Rows are points. Each copy is the shape, with its points in the same order, stretched, turned, moved and blurred by noise. Say if it was mirrored as well.

Shape:
0:  -70  -44   85
1:  -80    1 -147
2:  241  110   44
3: -322 -266  180
4:   44  159  -75
5:   40 -239   56
Copy 1, 6 rows:
0:  -83  -93  142
1:   79   92   39
2: -296    4 -161
3:  125 -295  404
4: -138  172  -35
5:   25 -250    8
Copy 1 is: mirrored
Copy 2 (6 x 3):
0:  -74  -69   30
1:   12 -171 -133
2:  174  116 -144
3: -210 -230  223
4:   71  -14 -242
5:   85 -137  127
Copy 2 is: only turned
Copy 3, 6 rows:
0: -156  -28   40
1:  -48  -28 -205
2:   75  236  120
3: -380 -269  110
4:  -25  169 -152
5:  -20 -139  170
Copy 3 is: only turned

Shape (7 x 4):
0:  -89  156  -33   61
1:  -55   -9  228  109
2:  -92    8   64 -138
3:  -25   27  220  -58
4:  161  -54   42  208
5: -285  -42 -267 -301
6:  286   54  166   96
Copy 1 (7 x 4):
0:   33   10  112   54
1:  -10  265  -48  -47
2:  117   22    5 -143
3:  143  250  -53 -132
4:   -8  106 -219  252
5:   59 -427  128 -310
6:  216  217 -195  260
Copy 1 is: mirrored
Copy 2:
0:  -62  156 -207  -39
1:  -88  281  122   -1
2:   35   99  -26 -177
3:   44  219   79  -83
4:  -42   81   57  191
5:    7 -145 -298 -403
6:  141  132   95  219
Copy 2 is: only turned
Copy 3, 7 rows:
0: -217  142   -7   20
1: -143 -198   26   39
2:  -84    2    2 -185
3: -100 -157   96  -92
4:   86 -105  -33  219
5:  -34  310 -242 -336
6:  131 -142  231  141
Copy 3 is: only turned
Copy 4 (7 x 4):
0:  -73   32   70    4
1:  140 -202  224   -2
2:  138  -13   57 -160
3:  208  -68  198 -108
4:  137 -136   -2  284
5:  -48   75 -225 -309
6:  260   36  123  236
Copy 4 is: only turned

Shape, 9 rows:
0:  262   -8   22 -163  -89  157
1:   32   24 -275 -144  144   59
2: -323 -119  -43   13    6  137
3:   45  103  194  -62  -66 -270
4: -196 -334  -12  245 -140  -42
5:  119  233   21 -151   68  145
6:  -79  172  277  237 -112 -255
7:  192   31  -17   20    8   77
8:  152  199 -115  -96 -150   10
Copy 1 (9 x 6):
0:  148  103  283  -15  191   -8
1:  -61   89 -101   56  280   42
2: -287  -49  -86  -40 -121  111
3:   98 -120   56 -162 -101 -277
4: -333 -212   -5  185 -238  -35
5:  101  243  116 -122  102  -35
6:    9  -55   12  -42 -406 -343
7:   22  104  161   77   48 -101
8:  231   63   79   37   67   -3
Copy 1 is: only turned
Copy 2 (9 x 6):
0:  102  170 -358  -75  -47  157
1:  136  104 -156  293   12   -9
2:  -12 -252   86   14  101 -164
3:  125  152   62 -113 -105  129
4: -196 -242  133 -181 -117 -434
5:  104  231 -186  178   55  306
6: -201  123  243 -168 -171   98
7:  -33  161 -222  -24    7   34
8:   61  105 -195   95 -116  281
Copy 2 is: mirrored
